Rows are points. To make a cloud, some directions were put in groups of two or more. Within a group, all points are equally far from the middle, so they leave a hole (a ring in 2 directions, a hollow ball in 3). The other directions are filled evenly. Then the cloud was stretched, turned, moved and blurred a little. How many holes are there, and how many directions does each take, smallest first?
In the rows, 128 means zero.

Cloud:
[[140  79 155]
 [102 116  88]
 [188 128 104]
 [155  82 150]
 [ 98  98 179]
 [131  80 162]
 [163 163 120]
 [113  85 164]
 [159  84 144]
 [131  79 160]
 [166 156 171]
 [179 129 175]
 [130 168 176]
 [155 166 123]
 [116 160 110]
 [170 162  97]
 [106  94 144]
 [190 124  92]
 [179 124 178]
 [172  89  92]]
Holes: 1 (2)

Cloud, 27 rows:
[[ 92 113 170  72]
 [ 99 133 137 151]
 [137  90 104 114]
 [169 129  80  59]
 [131 206 143  84]
 [163 119 173  63]
 [144 170  86  63]
 [112 133 160  79]
 [144 180 156  90]
 [177 106  95  86]
 [163 152  80 147]
 [135 112 137  51]
 [138 104 123 101]
 [153 172 133  93]
 [190 139 128 144]
 [ 95 136 125 163]
 [ 99  75  83 119]
 [184 125 153 117]
 [120 159  78 113]
 [121 149  96 153]
 [ 74 175  76  97]
 [166 120  82 134]
 [125 136  79 121]
 [130 115  76  67]
 [100  65 106 126]
 [131 117 150 133]
 [158 186 117 137]]
Holes: 0

Cloud (50 x 6):
[[ 98 207 170 133 134 119]
 [ 57 181 130  94 147 118]
 [126 106 180 152 119 114]
 [143  96 192 151 159 110]
 [139 206 130 136 137 122]
 [124  74 125  82 164 162]
 [113 102 201  61 143 174]
 [130 128 183 126 172 125]
 [150 122 157 145  94 127]
 [189 142 115 150 115 169]
 [ 98 106 188 127 155 124]
 [176  94 125 112 130 147]
 [160 174 172 123 133 119]
 [170 139 177 138 137 142]
 [ 86 165  86 134 148 119]
 [167 126 148 102  90 158]
 [ 90 182 162 154 127 117]
 [172 122 105  83 134 160]
 [145 132 167 134 209 181]
 [ 92 104  99  90 173  98]
 [144  65 103 149 185 160]
 [ 60 142 102 108  96  97]
 [161 128  91 126  86 126]
 [ 82 143 154 146 198  97]
 [149 114 139  82 153  84]
 [ 97 115 203 138 152 116]
 [104 165 131 178 169 157]
 [ 99 110 101 115 166 169]
 [203 105 151  80 186 151]
 [ 74 162 148 116 225 157]
 [138 168 124 182 170  96]
 [124 161 197  63 102 155]
 [148 150 144 191 204  71]
 [117 121 180  92 145 133]
 [108 119 142  64 101 107]
 [151  96 186 143 153 117]
 [ 90 119 163 164 182 118]
 [114 148 186 117 161 115]
 [116  90 142 153 123 162]
 [ 98  96 168 133  88 146]
 [137 182 100 114 142  82]
 [164 134 103 139  98  78]
 [146 114 186 135  97 134]
 [143 115 118 124 186 116]
 [108 193  86 120 136 107]
 [101  72 130  89 163 126]
 [164 178  62 130 178 170]
 [186  62  88 147 172 130]
 [113 137 178 137 129 187]
 [143 109  99 126 119  76]]
Holes: 0

Cloud (53 x 6):
[[ 98 153 136 201 151 102]
 [127 145 156  91 147  85]
 [ 61 100 153 141 153  78]
 [102 175 165 135 181 136]
 [145 166  93 135 151 145]
 [132 159 137 176 111  98]
 [ 56 141 129  90  94  81]
 [ 68 107 157 168 127  81]
 [ 43 130 181 133  91 162]
 [ 85 131  97 202 151 105]
 [ 78 164 141 112 156 103]
 [125 162 135 184 129  99]
 [152 139 169 155 142 103]
 [ 96 166 116  93 145  78]
 [ 88 137 137 180  91  86]
 [154 160 102 166 140 127]
 [ 53 161 133 125 140 158]
 [ 51 126 110 132 147 184]
 [ 91 150  91 153  88  82]
 [ 80  73 159 150 128 103]
 [ 47 117 119 111 114 147]
 [139 116  95 134 135 190]
 [136  80 131 177 126 149]
 [ 77  90 132 114 162 169]
 [ 89 162 116 188  98 143]
 [ 96  88 135 199 132 168]
 [ 78 165 118 110 162  91]
 [ 66 170 164 142 161 160]
 [ 71  96 152 166 163  95]
 [ 62 115 173 159  99 113]
 [ 62 104  85 119 141 116]
 [145 162 112 144  88 148]
 [133 114 183 108 123 156]
 [141 121  98 101 149 144]
 [ 75 104  96 160  69 111]
 [ 40 130 174 127  93 181]
 [ 61 141 151 121 149  83]
 [165  92 119 153 121  89]
 [ 73 167 133 100 108 122]
 [154  98 166 142 131 104]
 [116 166  85 147 121  85]
 [ 52 108 101  97  98  97]
 [123 155 201 125  95 161]
 [153 149 129 157  80 192]
 [ 73 135 149 204  96 161]
 [133 164 136 177  99 126]
 [102 185 132 111  94 185]
 [ 84 153 144 188  64 142]
 [126 122 124  99 119 199]
 [ 80 141  85 149  90  86]
 [139  96 169 135 168 138]
 [104 177 116 105 140 125]
 [135 142 146  98 167 140]]
Holes: 2 (2, 2)

Cloud (83 x 8):
[[167 117 123 114 206 145 170  89]
 [154  73  74 164 117 176 133 103]
 [211 125 154 120 135 142 126 114]
 [170 138 120 171  95 102  96  93]
 [140 198 109  83 141 123 123 114]
 [122 160 176 110 155 149 115 112]
 [124  79 158 148 153  92 125 132]
 [169 131 170 107  96 200 113 124]
 [150 185 154  93 167 181 112 156]
 [223  82 140 103 101 168 149 126]
 [176 101 123 181 172 179 105  95]
 [151  68 154 136 180 161 149 132]
 [122 106  95  63 113 191 132 124]
 [126 124 173 116 106 137 167  96]
 [114  89  96 136 162 139 139 140]
 [114 139 131  62  85 106  96 117]
 [136 122 190 125 174 162 153  96]
 [143  74  78 150 133 183 158 153]
 [178  92  87  93 135 174 113  91]
 [125 198 144  87 158 110 102 129]
 [106 189 117 124 124  93 170  87]
 [143  67 105  72 109 146 112  79]
 [176 168 108 154 186 123 111 154]
 [168 145 178 126 123 168 121  99]
 [178 119 181  82 143 131  99 111]
 [200 146 136 162 148 124 146 141]
 [188  93 153 136 170 106 193 121]
 [ 94  85 128 118  89 133 170 108]
 [147  89 185 145 150 137 174 126]
 [169  87 159 158 200 161 171 112]
 [122 164 102 122 161  98  98 165]
 [206 147 163 132 189 123 161  98]
 [120 157 100 138  93 146 102 102]
 [140  88 160 121 121  89 137 103]
 [135 111  89  98 171 165  90 156]
 [ 98  95 130 106 144 180 131  96]
 [140 180 110 139 190 127 178 149]
 [162  93 134  66 191 165 125 143]
 [ 77  75 134 153  84 126 129  72]
 [174 147 168  95 100 189 107  82]
 [173 100 144 154 194  98  89 130]
 [177 128  90 133 142 191 173  98]
 [176 164 104 141 163 137 106 142]
 [122 145 109  86 103 159 156 122]
 [144 129 186 138 125 177 193 140]
 [144 128 184 101 140 169  81 116]
 [222 128 158 130 184 152 141 147]
 [ 90 139 105  96 117 110 134  91]
 [179 159 158 129 121 145 107 143]
 [141 150  89 166  92 105 104 108]
 [ 95 111 138 154  58 167 110  86]
 [112 121 107  68 160 132  94  85]
 [160  77 166 122 130  96 149 131]
 [108 130 116 135 206 197  93 167]
 [203 151 115 114 156 174  93 120]
 [109 155  84 104 188 148  60 104]
 [163 133 168 102 104 156 114 184]
 [146  87 123 105 179 151 158 113]
 [181 156 155 132 106 119 168 160]
 [ 86 122 139 136 128 151  91 119]
 [103 147 157 173 117 170 121  85]
 [145 103 109 199  82 189 145 154]
 [146 150 109 144 129 187 167 132]
 [193 109 169 102  87 205 144  89]
 [168 123 154 141  75 177 134  79]
 [182 132 191 152 176 195 110 119]
 [152  95 167  69 113 146  94 108]
 [187 127 170  81 140  94 129  90]
 [167 141  98 165 157 151  91  73]
 [171 178 163 130 158 156 141 170]
 [186  92 180 167 183 193 125 129]
 [139 172 101  98  94 113 177 108]
 [164 128  85 159 168 105 102 142]
 [115 137 126  93 209 139  96 149]
 [180 172 147 142 150 184 118  63]
 [154 139 181  61 156 107 139 104]
 [167 143 186 165 157 206 161  78]
 [180 159 126  96  64 131 136 104]
 [190 118 153 159 131  93 128 112]
 [113 155 120  54 174 192 115  97]
 [184 100 171 129 182 123  84 141]
 [209 109 101  89 138 175 146 114]
 [202 155 154 119 102 116 172 123]]
Holes: 1 (3)

Cloud (92 x 9):
[[142 102 120 124  69  83 201 132 135]
 [139  99 111  72  99 182  68 144 116]
 [183  88  94 121 157 127 125 118  98]
 [142 153 162  76 119  65 117 167 100]
 [149 142 172 118 113 127  61  99 132]
 [114  68 123 136 133 112 127 196  68]
 [ 90  96 171  99 131 148 153 101 124]
 [ 79  96 127 146 123 138 176 126  62]
 [152 176 133 144  72 111  89 105 151]
 [117  98 148 151 169 143  62 107 102]
 [143 115 149 112  55 168 130 156 129]
 [174  67  83  84 153 126 111 179 137]
 [193  58 132  73  73  86 123 151 155]
 [122 188  85 120  78 120 114 118 122]
 [104 104  74 134 124 183 142 133 124]
 [172 151 140 134 164 128  56 138 147]
 [162 133  98 154  92  50  99 158 132]
 [206 135 117 158  76  89 114 122 142]
 [120 147 155 135 168 121 101  70 140]
 [144  98 153 122  65 124 125 204  92]
 [153  66 178 124  78  97 112 178 132]
 [187 104  87 101  67  90 144 131 116]
 [126 123 128  69 135 143  42 158 146]
 [103 117  87 152  70 158 161 159 117]
 [119  65 138 113 162 157  94 175 113]
 [139  84  96  64  80 159  58 176 126]
 [115 138 140 147 120 121 105 143 200]
 [119 117 104 133 128  47 155 109 163]
 [108 130  99 126 131 102 124  74 187]
 [126  44 111 157 102  97 134 188 106]
 [145  65 179 133 176 118  87 158 104]
 [107  94  81  69 131 157 162 122 104]
 [160 123  62  91 152  83 124 131 135]
 [109  64 172 117 136  59 117 153 152]
 [182 111 114 133  81  98  97 151 208]
 [154  95 165  99 102 159  73 163 122]
 [102 133  90 157 127 140 179 113 130]
 [113  58 123  99  65 124 149 182 179]
 [ 92 158 142 104  81 106 116 187  86]
 [103 165 159  91 134 136 123 125  57]
 [153 137 106  68 159 128 161 171 134]
 [120 191 128 116  78 134  87 130 115]
 [ 87  74 139  88  75 154 135 139 173]
 [112  73 113  88  57  63  90 188 139]
 [158 174 136  70 125 110 144  94 164]
 [153 154 159 126 134 131  61 109 162]
 [127 157 105  97 103 132  57 114 108]
 [160 110 151 111 101  83 101 127  57]
 [137 198 131 136 143 160  96 155 111]
 [114 105  90  81  94 185  85 147  97]
 [168 110 155 126 119 175  84 115  83]
 [151 159  94  78  82 111 114 199 164]
 [ 73 142 106 117 124 101 142  91 166]
 [176 130  56  94 123 118 113 112 129]
 [153 115 105 204 112  71 107 128 151]
 [111 110 167  78  60  85 155 167 103]
 [ 98 192 127 111  93 112 127 132  80]
 [117 152 171 115 175 129  93 172 115]
 [156 196 149 157  81 120 131 102 129]
 [122 113 136  51 122 119 144 143  68]
 [157 138  95 118 159 119  49 149 141]
 [143 144  79 139  74  74 141 103 145]
 [ 85 153 137 126 130 120 146 130 185]
 [146 193 160 123  91  74 168 143 116]
 [172  46 142 112 111 112 125 164 184]
 [192 114 105 159 150 102 128 171  84]
 [170 113 137 152 108  59  99 129 193]
 [103 171 105 189 120 131  95 170 102]
 [ 91 109 163  71 160 145 128 160 103]
 [175 110 115 175  90  51 142 142 150]
 [148 176 133 134  74  91 188 145 116]
 [136 180 162  70 137  89 139 151 121]
 [116  94 124 144 127 151  71 180  72]
 [137 140 124 160 124  46 111 148  75]
 [110 124  94  76  62 109  86 107 104]
 [147  97 170  87 102 147  94 185 118]
 [155 137  67 157 122 166 101 131 114]
 [191 106 131 153  78 129 112 122  69]
 [ 80 115 175  94  71 116 144 141 140]
 [148 124 145  74  64 130 178 137 115]
 [109 162 160  80 167 111 139 145 154]
 [ 84  81 146 117  71 111  97 165 168]
 [133 120 149 134  72 126 189 167 148]
 [182 118 107 167  68  88 148 111 124]
 [ 88  92 126 192  99 161 125 123  74]
 [117  98 168 146 182  61 113 148 133]
 [ 65 170 136 184 127 109 156 132 103]
 [163  91 102  97 130 127 139 120  71]
 [107  61 126 105 142 167  76 121 149]
 [ 89  77 125  54 149 127 144  99 118]
 [186 125 129 155 197  97 102 128 129]
 [133  73 102  80 143 169 110  91 129]]
Holes: 3 (2, 3, 3)

Cloud:
[[179  95 152 141  72 127  93 126  71]
 [131 124  48 112 138 125 144 105 142]
 [180  54 172 182 129 108 148 100 140]
 [153  68 129 138 165  61 140 123 124]
 [121 133 153 188  93 130 176  92 106]
 [ 71  82 127 133 109  70 188 112 145]
 [138 155 128 161 105  41 139 126 217]
 [156  82 125 186 117 150 171 145 152]
 [ 95 115 109 120 123 180 108 117 152]
 [121  98 146 162 137 128 166 195  96]
 [167 104 138 203 117 132 158 125 164]
 [174 117 224 170 156 139 130 130 164]
 [111 130  63 158 120 139 104 111 155]
 [ 84 166 151 156  84 118 166 109 146]
 [116 101 140 102 150  39 153 115 111]
 [163  58 116 138 105  81 183 151 110]
 [122 117 125 114 166  96 152 192 146]
 [118 106 166 151 148  63 173  65 183]
 [169 177 169 123 121 109 163 101 153]
 [108 108 149  75 156 121 157  78 169]
 [154 102 153 184  67 107 135 121 122]
 [169  70 126 170 140 133 131 130 156]
 [114  65 176 179 129  93 198 108 122]
 [200  88 165 123 130  56 112 115 125]
 [170 119 150 174 120 140 123 111 227]
 [121 162  92 138 169 115 112  75 156]
 [127 177 103 163 125  99 155 176 100]
 [129 156  97  60 124  94  99 101 165]
 [ 96  75 120 208 146 110 143  60 157]
 [ 59 130 101 139  86  98 168 104 112]
 [105 146 109 167  98  96 130  64  92]
 [134 101 206 137 140  90 207  98  98]
 [101  98 158  88  84 122 127 136 139]
 [154 114 146  69 100  79 103 134 162]
 [125  89 155 153  48  92  97  98 147]
 [153 154 128 199 130 131 151 136 148]
 [144 127 116  89 132 179 137 116 195]
 [116 155 136 167 170  67 165  82 174]
 [176 137 127 119 199  83 191 107 137]
 [100 136 136 159 157 122 137 159 111]
 [156 175 102  98 140 104 110 123 194]
 [160 188 171 143 146  80 160 107 110]
 [148 192 121 149 129 141 106 104 187]
 [126 103 134 117 130 109 201  86  69]
 [134 172  60 153  98  55 154  99 132]
 [163  90 118 122 105  78 116 122 207]
 [148 150 183 109 121 170 173 124  64]
 [208 119 171 134 169  86 100  86 142]
 [195 103 134 168 140  59 144 158 128]
 [147 107 184 125 208 125 102  93 121]
 [119  87  89 123  64  51 161 138 117]
 [118 141  89 152 101 160 117 129 121]
 [154 182 152 177 166 121 119 124 101]
 [141  75  97 117  66  84 132 141 125]
 [104 142 132 107 146 120 132 156 190]
 [116 166 134 142 105 175 108  66 115]
 [ 80 112 114 123 111  62 149  94  95]
 [ 89 143  78 168  78 117 160 171 149]
 [104 117 147 209 147  99 155  80  96]
 [181 171 156 105 114  85 116  81  78]
 [126 143 183 109 130  66 176 174 110]
 [106 100 173 178 113 105 117 157  68]
 [152  83 165 146 140 147 158 182 151]
 [186 165 131 138 106 145  97 106 169]
 [ 90  58 159 158 117  88 116  57 169]
 [151 109 131 202  96  54 116  92 170]
 [ 82  68 115 102 172 131 181 130 137]
 [ 60 137 131 101  96 146 153 114 142]
 [156  67 107 110 187 114 169 134 133]
 [140 106 137  96  69 112 134 115  88]
 [182 159 121 135 108 134 120 132 189]
 [131 117 122 107  59 152 145 134 138]
 [ 88 121 168 127 180  97 137  70 147]
 [106 179  88  99 120 119 110  78 124]
 [147  98 189  86 117 174 169 142 109]
 [117  69 130  99 175  85 173 144 156]
 [100  77 152 176  95 126 157 146 172]
 [183 157 131 100 151  64 130 101 151]
 [197 132 101  97 105 136 135 140 115]
 [136 154 158 176 179 132 141 111 186]
 [ 90 144 130 109 146 173 111  75 141]
 [127 123 151 177 100 149 131 143  66]
 [150  33 139 141 143 114 185 164 112]
 [109  78 120 177 144 151 112 117 155]
 [158 184 113 154  99 125 163 156 128]
 [172 137  99 133 156 123 136  63 166]
 [192  94 103 127  95  84 129 207 110]
 [104 107 170 129 104  70 103 145 181]
 [168 120 169 200 140  82 183 147 112]
 [158  75 165 127 123 190 108 111 113]
 [129 135 160 135 189  62 104 108 112]
 [180 135 102 145 115 126 194 133  66]
 [112 163 120 129 158  64 100  53 178]
 [153 127 138  97 156  99 130 145 193]
 [ 61 145 149 157 129 129 115  88 103]
 [133 131 117  72 154 113 109 105 158]
 [152 100  87 130 119  47 144 117  79]
 [ 88 141 128  98 153 101 108 136 107]
 [101 140 102 141 178  80 176  64 174]
 [164  90 107 115 163 146 130 107 106]
 [ 84  90 128  99 112 122 101 141 155]
 [153 191 147 141 172 116 124 107 123]]
Holes: 1 (6)

Cloud, 95 rows:
[[ 99 148 163 139 145 148  60 137  88]
 [197 115 140 162  94 159  68 121 101]
 [137 162 133  94 102 173 126  75 166]
 [155  95 189  96 116 162 124 107 130]
 [147 205 132 124 114  60 102 119 137]
 [189 120  87 111 163 129 148 157 148]
 [118  92 121 157 146 117 156 160 166]
 [ 85 172 136  55 107 106 122  96 147]
 [129 152  99 138 106 138 125  99  53]
 [125 147 160  55 196 113 129  67 148]
 [ 81 160 152 154  81 114 148 134 107]
 [194  99 119 193 131 136  77 113 150]
 [127 113 161  61 188 172 133  91 147]
 [126 176 131 153 145  78 127  92 187]
 [135 168 136 101  91 147  61  67 152]
 [ 88 152  99 101 142  99 152  84 169]
 [ 74 162 177  94 165  98 116 116 116]
 [120  53 129 142 136 163  97 151 126]
 [124 194 148 109 171 121  89 100  69]
 [125 144  87  76  96  66 117  72 118]
 [ 99 171 166 110 124  78  95  69  80]
 [ 99 118 176  92 104 184  85  93  99]
 [131 130 179 106 143 143 126  84  47]
 [154  89 139 109 166 131  45 104 153]
 [139  84 120 120 130 179 150  98  73]
 [151 122 168  84  82 163 135 121 106]
 [170 127 152 138 199 141 139 122  99]
 [125 179 148  56 114 136 130 131 110]
 [107 150 115  65  96 114 156  87 183]
 [152  92  78 134 133 109  74  63 129]
 [110 164 130 102  96 149  94  60 176]
 [150  80 115  89 129 121 149  75 204]
 [150 189 164 127 145 101 100  52 164]
 [194 172 125 119 114 143  68  96 129]
 [163 167 112 159 104 114  61 101 180]
 [ 70 185 176  78 142 113 116  68 127]
 [117  93 125 139 179  99 117 112 104]
 [134  82 169 129 111 187  86 136  87]
 [118 142 159  69 193  94 168  84 128]
 [132 187 116 137 155 141  87 118 150]
 [157  86  79 100  95  90  80 104 148]
 [117 154 177 173 128  88 132 100 159]
 [161 166 139  95 126  79 158  53 152]
 [136 137 123 151 131 138 182 106 109]
 [ 83 126 110 104  71 114 175  91 104]
 [102 148 116 132  85  85  98 137 179]
 [185 139 122 109  95 169 128  66 113]
 [ 94 175 156  84 148  78  88  65 150]
 [151 152 131  54 146 101 151  97  73]
 [ 99 107  90 129 125 142 123 147  84]
 [112 150 122  79 134  70 190  83 105]
 [154 128 125  99 100 167  97 149  50]
 [131 173 156  70 153 100  78  66 158]
 [115  71 140 105  83 123 177 108 143]
 [ 90 152 131  82 124  89 114 144 150]
 [107 202 109 122 123  70 126  74 132]
 [168  99  93 187 105 106  55 102 157]
 [169 124 129  86 143 104 156 160 152]
 [124 168 166 171  89  99 123 147  77]
 [167  95  93 130 117 130 106  39 152]
 [106  59 136  91 120 141  94 121 144]
 [129  87 147 158 137  70 133 146 124]
 [101 126 148  99 109 181  97 132  59]
 [119 151  94 156 142  97 108  85 108]
 [158 153  66 110 143  96 115  83 172]
 [141 179 126 141 127 128  46 138  78]
 [ 84 153 142 105  61 159 127  93  93]
 [137 118  88 112 122 155 114 177  76]
 [103 118 121  77 129 150  96 137  66]
 [148 156  82 131  86  59 140 130 110]
 [178 136  67 168 128  76  83 127 138]
 [164 136 100 181  72 131 114 166  95]
 [197 159 100 138 113 136  67 105  85]
 [176  87 105  91 120  88 115  64 162]
 [118 170 128 100 168 167 111  78 127]
 [195 123  76 103 159 136 129 123 155]
 [103 136  86  67 141  96 166  70 134]
 [159 123 119 119 142 141 121 201  89]
 [195 116 174 122 162 114 100 115 124]
 [168  89  80 129 125 119 119 124  63]
 [ 79 155 119  95 122  84 148 136 162]
 [146 169 113  79 126  70 120 125 158]
 [100 129 151 123 132 187 124  78 119]
 [122  82 154 100 188 117 114  81 162]
 [146 102 190  77 140 143 155  80 135]
 [136  67 114 106 128 142 158  76 188]
 [103 182 158  49 140 117 159 105 143]
 [140 199 136 161 110  69 102 140 150]
 [131 169 183 180 120  91  85 139 135]
 [202  97 113 128 136 166  55  93 130]
 [133 112  74 100 127 142 128 158 160]
 [152  66 129 139 105 203 104 111 128]
 [154 209 145 134 153 124  75 123 136]
 [146 115 103 110 105 168  92 117  43]
 [120 182 174 124 190 138  90 119 128]]
Holes: 2 (3, 6)

Cloud, 92 rows:
[[151 181 110 129 100  93  86 161 116]
 [165 108 200  93 106 210 146 101 122]
 [143 147 164 124 139 166 116 109  80]
 [171 114 140 133 101 184  89 144 168]
 [ 98 179 103 147 103 140 133 191 148]
 [205 159 131 164 159 155 131 151  71]
 [120 164  91  78 103 150 161 106 142]
 [150 170  52  94 123 114 141 162 109]
 [ 75  92 187 171 165 162 115  97  83]
 [140 133 187  98 108 141 167  57 159]
 [141 130 156  68 164 210 146 117  95]
 [ 99  80 125 124 137 177 157  95 100]
 [114  75  94 141 137  94 165  69 141]
 [136  76 134 122  94 104 140 127 166]
 [107 108 101 165 144 137  79  98  90]
 [121 119 186 113 145 112 117  67 143]
 [120 150 132  77 106 140 107  72 103]
 [111 137 100 181 129 103 127 101 168]
 [111 151 155  91 148 122 131 136 147]
 [ 94 155 176 123 153 109  91 130 169]
 [156 151  84 173 177 109 141 157  82]
 [155 111  86 148 116 119  72 135 153]
 [116 116 110  95 123 149 182  40 159]
 [112 101 131 118 121 103 172 138 149]
 [128 162 171 109 138 173  98 132 134]
 [159 107 146  66  82 179 163  65 113]
 [161 168 121  71 134 115 168 141  95]
 [102 114  58 148 143 130 134 137 144]
 [110 131  94 139 153  83  76 154 165]
 [ 74 137 112 163 126 129 104  98  85]
 [172 133  35 117 139  89 143 161 135]
 [154 159  65  79  95 110 140 126 131]
 [106 158 164 112 155 177 161  35 133]
 [130 157 105 178 167 119 105 165 124]
 [153 184 155 100 117 161 123 173 190]
 [123 122  72 100 119 113  75 124 177]
 [175 145 108  64 142 113 128 105 174]
 [119 173 140  46 102 138 160 114 135]
 [162 161 160  99 148 168 160 174 165]
 [130 128 148 172 172 130 104 142 125]
 [172  80 101 126 134 193 172  96  98]
 [112 137 196 149 180 135 127 143 196]
 [ 36 128 133 127 165 111 144 109 105]
 [138 163  66  59  84  94 158 112 159]
 [109 163 186  90  89 109 148  92 182]
 [160  96 137 121  96 193 125 152 119]
 [147  56 152 114 118 155  85 109 138]
 [139 121 123  94  89 148 150  82 136]
 [133 114 122 145 192 150 135  93 124]
 [131 155 127 144 179 113 183 123 142]
 [154  69 139 153 155 116 149 120 194]
 [130 168 105 115 156 168 132  98 142]
 [ 88 100 126 114  99  93 159 105 178]
 [114 143 186  89 152 123 115 162 123]
 [ 70  82 158 139 149 130 144 132  82]
 [150  80 119 104 128  72 143  82 127]
 [133  96 214 109 157 182 163  98 133]
 [ 92 143 166 103 155 162 157 104 140]
 [129 125 185 107  98 163 126 122  94]
 [ 97  64 179 138 163 155 121 107  77]
 [136 190  66  72 120 117 120 167 161]
 [153 101 108 104  95  85 189  67 143]
 [140 160  56 128  87  90  90 134 178]
 [128 210 105 127 140 136 134 151 153]
 [157 140  51 154 160 109 183 115 123]
 [181 164 132  80 168 146 162 155 108]
 [174 106 183 124 159 198 134 159 120]
 [177 103 117  96 131 162 149  44 177]
 [128 122 206 113 164 133 165 168 155]
 [167  62 120 178 121 114 141 107 159]
 [171 136 174 117 175 110 169 120 100]
 [145 113 197  84 184 179 162  83  95]
 [132  63 132  88  66 200 181  57 107]
 [240 126 110 117 126 129 138 132 127]
 [112 133 149 131 173 156 217 125 121]
 [155 106  90 132 121  91 137 147 145]
 [132 130  81 122 135 139 199 111 144]
 [172  67  79 203 139  97  75 128  73]
 [157 168 123  52  75 105 113  86 165]
 [127  84 146  83 125 143 134  58 212]
 [177 103 124 106 129 173 126 131 124]
 [127 137 145 134 178 188 132 167 167]
 [103 113 196 122  81 157 123 135 110]
 [116 135  61 125 148 158  76 173  81]
 [196 156 128  95  98 183 199 138 116]
 [ 92 105  80 146 159 137 107 138 153]
 [120 157 218 105 135 114 174  85 184]
 [156 186 136 102  96 129  97 149 144]
 [206  75 165 109 122 189 151  59 115]
 [190  93 147 119 143 128 139 161 154]
 [125  73 105 134 117  83 196  94 131]
 [ 94 168 141 100 204  99 145 116 127]]
Holes: 0
